Each row is a point. Examples show where two turns around zero, p and q, send a point. Where does a point land after both, in the order given? Backwards means that the second turn is done in reverse. Each puzzle has new turns, and all numbers are rounded.

Turn p:
[11 11 -6] => [ 9 11 -8]
[ 46 -26  16] => [36 11 41]
[-14  -7 -31] => [  7 -25 -23]
[-43  22  21] => [-52   3 -10]
Turn q:
[ 38 -12 -41] => [56 -7  6]
[25 11 16] => [ 2 18 26]
[-23 -15   9] => [-20 -19  -8]
[-40  16  16] => [-39   8 -24]
Where do these land?
p, then q backwards: [  9 -39   3] => [ 26 -31   3]
p, then q backwards: [ 4 27 24] => [-1 32 17]
p, then q: [-16 -25  15] => [-24 -21   8]
p, then q: [  2  37 -42] => [ 49   9 -25]

Turn p:
[52  1  5 -5] => [34 37 13  5]
[ 11  22   4 -20] => [-10  23  19  -8]
[-3 28 -6 16] => [-22  16 -12  15]
[-22 -82  -5 -13] => [ 45 -65  -8 -33]
[-19  12 -15   7] => [-22  -3 -17  -3]
[-20  19  17  14] => [-26  -8   5  22]
Turn q:
[ 39 -30   4  35] => [ 20 -41  36  15]
[-4 15  0  6] => [ 2 13 -2 10]
[-14  13   9 -52] => [-21  30 -12 -41]
[-12  34  15  -9] => [-11  38   0   4]
[-14   7 -42 -21] => [ 19   7 -42 -17]
[  5 -37  14  42] => [ -9 -45  20  29]
Where do these land?
p, then q: [-41  37  -6  -1] => [-34   1 -43  12]
p, then q: [ 8 41 25 18] => [-12  16  -1  48]
p, then q: [28 -6 23 17] => [16 -1 29 23]
p, then q: [ -8 -16 -36 -21] => [  7   4 -16 -42]
q, then p: [-10 -20  12  32] => [ 10 -31 -17  19]
q, then p backwards: [  7   9 -40 -37] => [ 21 -25 -44 -11]
q, then p: [ 16 -43  22  -7] => [ 15 -40  26 -11]

Turn p:
[-21 -10 -17  26 -38  -5  -7  27] => [-32   4   1  36 -33   6  -6  17]
[ 34 -14 -45  -7  -7   2   2   0] => [ 24  -1 -44  22 -10  12  16  -1]
[ 26  16   1 -22  52 -39  25  -5] => [ 37  -9  -4 -16  47 -33  32  17]
[-12 -13 -27  11 -25 -15 -32  -4] => [-14  -7 -26  25 -25 -12 -27   5]
[ 18   6   3 -37  15 -23  -2  14] => [ 21 -12 -13 -24  11  -6   9  33]
[-30 -17   0   3 -21  18   6  -9] => [-38   3  -3   0  -9  13  -5 -18]
[-22 -15  43  20  16  10 -12  12] => [-16 -24  46  -2  11  10 -21  -5]
[ 12  37   0 -14  29  26  13 -14] => [ 28  35   4 -21  30   7   3 -12]
[ -7  10  41  21 -21  26   6 -19] => [-11  12  39 -17 -22   4  -5 -34]
Turn q:
[-15 -28  -7 -75  16   6  -7  20] => [-44 -23 -11 -49 -10  25 -17  37]
[-23  28  -1   4  16 -13 -11 -60] => [-16  14  23 -24   4 -33  13 -51]
[ 19 -24   5  -2   7   2  97   1] => [ 30 -23   9  -7  38  25  72  40]
[ -2 -20 -16  27 -15  -8  -9  -7] => [  9 -24 -12  21  -1 -18  -3 -15]
[-23 -16  17 -14 -10   0 -14  13] => [-18 -16  17   4 -18   5 -18  13]
[ 13 -23   3  -6 -17  13 -14 -18] => [ 15 -25   1  -9  -3  13 -18 -17]
[ 16  36 -17  23 -24 -13 -14   8] => [ 23  30 -23  19 -26 -16   1 -14]
[14 24  7  0 -4  7 -3 18] => [ 9 28 -4  6 -8 12 -5  7]
[-27 -12  10 -13   9  -3 -10  13] => [-29  -9  12   1  -5  -2 -12  15]
[  5  39 -11  26  12  21  -9   5] => [ -3  42 -13  22   9   5   1 -22]
[ 23  -3  11  30  10 -12  -5   8] => [ 25   9   1  18  19 -16 -13   7]
Where do these land?
p, then q: [ -9  40 -29 -25   8 -14 -34 -23] => [ -7  33 -42 -19 -18 -32 -20   1]
p, then q: [ 25  24  -4 -18 -16 -34  31 -29] => [ 22   4 -14 -30 -19 -19  44  22]
q, then p: [  8 -14 -16 -24   9  15  -9  23] => [ -8   8 -20  12   8  27 -20  13]
p, then q: [-21 -35  23  15 -22  -2 -12  14] => [-15 -38  25  24 -14   7 -13  -4]
q, then p: [ 23   4  30  18  20 -16  18  17] => [34 -2 32  4 11  0  8 26]
q, then p: [ 19   4 -38  17   2  24 -17 -10] => [ 13  16 -34  19  14 -10 -11 -27]
p, then q: [-46  -3  32   9 -24 -14  28  25] => [-34  -7  49  21 -22   2  15  25]
p, then q: [-17 -31  -3  28  37  12   5  -5] => [-13 -13  20  10  47 -13  -9 -20]
p, then q: [ 18  10   6 -20 -13  28 -10 -12] => [  8   7 -12 -24 -16  25  -5 -18]

Turn p:
[ 14  48   9  25  12  17 -25 -36 -15] => [ 50  23  20   8  27  27  -4 -20 -21]
[ 32  29  48 -24 -78   7  40  49 -16] => [  6  16  27 -28 -83  20  51  56 -16]
[ -3 -31  -8  13 -10 -11 -31 -18   1] => [ -6  -1  -8  21 -12  -1 -40 -20   5]
[ 24  12  -2  18  -2 -13 -32 -12  52] => [ 21  34  15  28   3  -7 -11 -12  46]
[-32  -9   9  20  33 -17   0 -33  32] => [-21  -8  14   1  37  11 -11 -41  33]
[-28 -26 -22  -2   5  25  24  57 -35] => [-42 -28 -41  10   3  -2  23  37 -37]
[ 20  23   6   0  29 -24 -31 -22   3] => [ 25  20  33   2  27 -18 -24 -11   2]
[-51 -18 -32 -41   3  25  13  12 -13] => [-36  -8 -61 -35  13  -3   3   5 -16]
[  0 -24 -16 -12   7  22  45   1  -9] => [ -1 -45 -28 -16  -2  -5  21   6   1]
[  2 -17  14 -13  20   7  -9   4   1] => [ -4 -11   2  -6  13   1 -20  19   8]
[ 22  13  -8  16 -19 -38   6  -1  -1] => [  7   9  26  16 -25 -25  13 -19  -4]
Turn q:
[ -5 -22   3 -28  -6 -10 -33 -12   5] => [ 12 -33  -7   1  12  -6 -11 -33  -3]
[ -2  28  20 -38 -12  26   4   0 -31] => [ 40   4  -4 -45  -3  10  12   4 -23]
[ 34  17 -30   7  55  14  55  17  -5] => [-16  37 -17   1  32 -24  27  68   7]
[ 20 -26 -27   0 -15  30 -14 -23 -18] => [ 18   5 -45  25  13  24   3 -14  -8]
[ -8 -26   2  14 -13  44 -19 -18  23] => [ -7   3 -18   4  12  44  -1 -33  26]
[ 15  32   2   3   9  27  15  -8 -20] => [ 15  38  -4 -17  10  10   8  19 -15]
[ -8  41  19   1  -3 -14 -10  44  15] => [ -9   0  25 -38 -25 -12 -35  20   7]
[-21  -2  80 -17   8 -19  -8   4  53] => [ -3 -38  77 -33  16   9  -9 -20  34]
[ 62 -24  -9  21 -15  -4   5 -14 -22] => [ 28   5 -13  58  14  19 -11  26 -13]
[ -7 -51 -14  26  -5 -24   9  17 -16] => [-30 -32  -9  44 -19   6  13  11  -9]
[-58   9 -21  20  -3 -50 -35  -2 -12] => [-42  -6   8   6 -41 -36 -15 -45 -32]
[-23  25 -25  -8   0 -21  31  -4  28] => [ -6  19   8  -6 -21 -44  19  -3  28]
Where do these land?
q, then p backwards: [-11  13   4   5  -7  18 -37  -8 -38] => [-26  10  -4  -4 -18  10 -15 -24 -40]
p, then q: [ 10 -19   6  -5 -31   1  37  10  25] => [ 13 -14  -1   9 -30   5  14  -3  45]
q, then p: [-34 -55  11 -12  65 -56 -17 -10  29] => [-68 -54  28  -8  31  10 -36 -44  17]
p, then q: [ 20  19 -18   5 -26  16  31  40  20] => [  4  14   3  13 -39  -9  19  42  30]
p, then q: [ -7 -23  22  -3  26   5 -15 -45 -51] => [  6 -31 -25   1  44  26 -11 -24 -42]
q, then p: [-38 -22 -19 -37  50 -35  -6 -36  14] => [-29 -43  32 -24  20 -28 -11 -57   8]
p, then q backwards: [  7  18   7   5 -20  28 -47 -25  -6] => [ 33  24   4  16 -32  26 -20 -17 -13]
p, then q: [-22  -3 -13  12 -22  -7  39  40  24] => [-15   9   7   2 -44  -8  44   0  28]
p, then q: [ 20  33  -2  27 -30 -14  23   7   6] => [ 27  24  30  15 -20  16  19  21   9]
q, then p: [14 28  9 18 11 44 -9 -7 -9] => [ 25  25 -13 -17  32   5  11  22 -18]
q, then p: [ 16  24  29 -21  -5  11 -15   4 -29] => [ 26  -5   2 -13  -3 -11 -20  37 -23]
p, then q: [ 25 -14 -35   6 -11 -11  16  30  15] => [-12  -1  13  37 -37 -17   0  12  16]
